Each point is reached from the start by the listed moves, each made 0, 1 or 2 times, or once backwards (-1), plus a little noise. Is the number of moves made odd or even? Then give how often each move was made.
In the rows, zero is written as 128.

Moves:
(1): [176 148 138 145 130]
(2): [117 180 109 111 124]
Start: [141  97 148 150 119]
Points:
[ 81 128 118 117 111] -> even (-1, 1)
[198  66 177 184 124] -> even (1, -1)
[ 94  77 138 132 116] -> odd (-1, 0)

Moves:
(1): [153 128 124 133 115 138 124]
(2): [133 167 139 118 121 119 137]
(3): [123 127 155 131 118 138 134]
(4): [118 142 126 168 126 142 117]
Start: [150 127 156 116 113 113 120]
Points:
[215 115 119  83 104 109 122] -> even (2, 0, -1, -1)
[185 231 191 189  57 154 114] -> odd (2, 2, 1, 2)
[141 141 151 160 111 131 111] -> odd (0, 0, 0, 1)
[128 192 189 191  92 143 109] -> even (0, 1, 1, 2)

Moves:
(1): [167 124 114 137 137 123 119 118 123 124 130]
(2): [132 170 133 122 120 112 116 138 136 121 123]
(3): [143 125 165 106 119 144 116 127 137 116 130]
(4): [132 134 148 187 135 119 144 112 127 128 132]
(5): [114 138 145 132 176 140 106 129 122 138 129]
(6): [127 138 101 142 123 169 127 141 132 110 148]
(7): [138 136 123 108 150 127 169 134 121 132 143]
(8): [136 105 132 156 120 132 122 180 120 140 138]
Start: [140 126 128 118 128 133 137 126 112 145 136]
Points:
[241 104 154  34 121 163  75 123 119 112 139] -> odd (2, 0, 2, -1, 0, 0, 0, 0)
[204  89 141 177  48  68  87 207 105 162 114] -> odd (1, 1, 0, 0, -1, -1, -1, 2)
[227  62 124  75 102 223  50 120 123 100 148] -> even (2, -1, 2, -1, 0, 1, -1, 0)
[117 114  65 143 209 185 176 139  86 160 176] -> odd (0, -1, -1, 0, 1, 1, 1, 0)

Moves:
(1): [155 131 112 126 128 119 127 123 118 121 148 116 126]
(2): [134 136 119 120 118 130 136 135 132 111 122 131 129]
(3): [118 131 142 110 129 141 128 125 129 124 138 149 130]
(4): [128 126 137 151 138 136 138 125 133 123 137 129 138]
(5): [105 142 123 109 136 140 130 134 128 115 139 115 128]
(6): [134 118 134 126 123 145 135 116 118 128 121 112 131]
(7): [157 103 118 114 144 123 142 138 136 137 102 128 118]
(8): [132 124 121 140 122 134 130 148 125 141 126 125 136]
(9): [132 140 116 127 135 154 120 133 160 144 103 138 130]
(10): [134 138 133 127 129 108 128 136 106 141 118 124 147]
(11): [126 131 142 127 120 129 147 118 126 153 142 114 128]
(12): [133 125 103 134 133 112 137 121 104 126 123 146 127]
Start: [140 144 107 145 141 132 125 128 122 123 143 123 123]
Points:
[122 152  69 181 131 123  87 156  74 180  81 215 160] -> odd (-1, -1, 1, -1, -1, 0, -1, 2, 1, 1, -1, 2)
[220 124  89 116 147  82 128 183  34 122 164 132 164] -> odd (2, 0, 2, 0, 0, 0, 1, 2, -1, 2, -1, 0)
[167 170  26 128 114  87 113 111  29  36 193  74 119] -> odd (2, 1, -1, -1, 1, 1, -1, 0, -1, 0, -1, 1)
[120 170  54 137  91 203 180 113  87 163 152  96 125] -> even (0, 1, 0, -1, 1, 2, -1, 2, 1, -1, 2, 2)
[191  91  83 170 218  74 161 134 105 118  63 234 131] -> odd (-1, 0, 1, 2, -1, -1, 2, -1, 0, 1, -1, 2)
[221 120   7 147 206 206 147 186 199 162 114  69 107] -> even (2, -1, -1, 1, 2, 0, 2, 2, 2, -1, 0, 0)
[141 138 178  67 125 183 127  67 110 144 187  89 112] -> even (1, -1, 2, -1, 0, 2, 0, -1, 0, 0, 1, -1)
[ 84 127 106  91 168 132 180 106 105  92 166 108  84] -> odd (-1, 0, 0, 0, 2, 0, 1, -1, -1, -1, 1, 1)
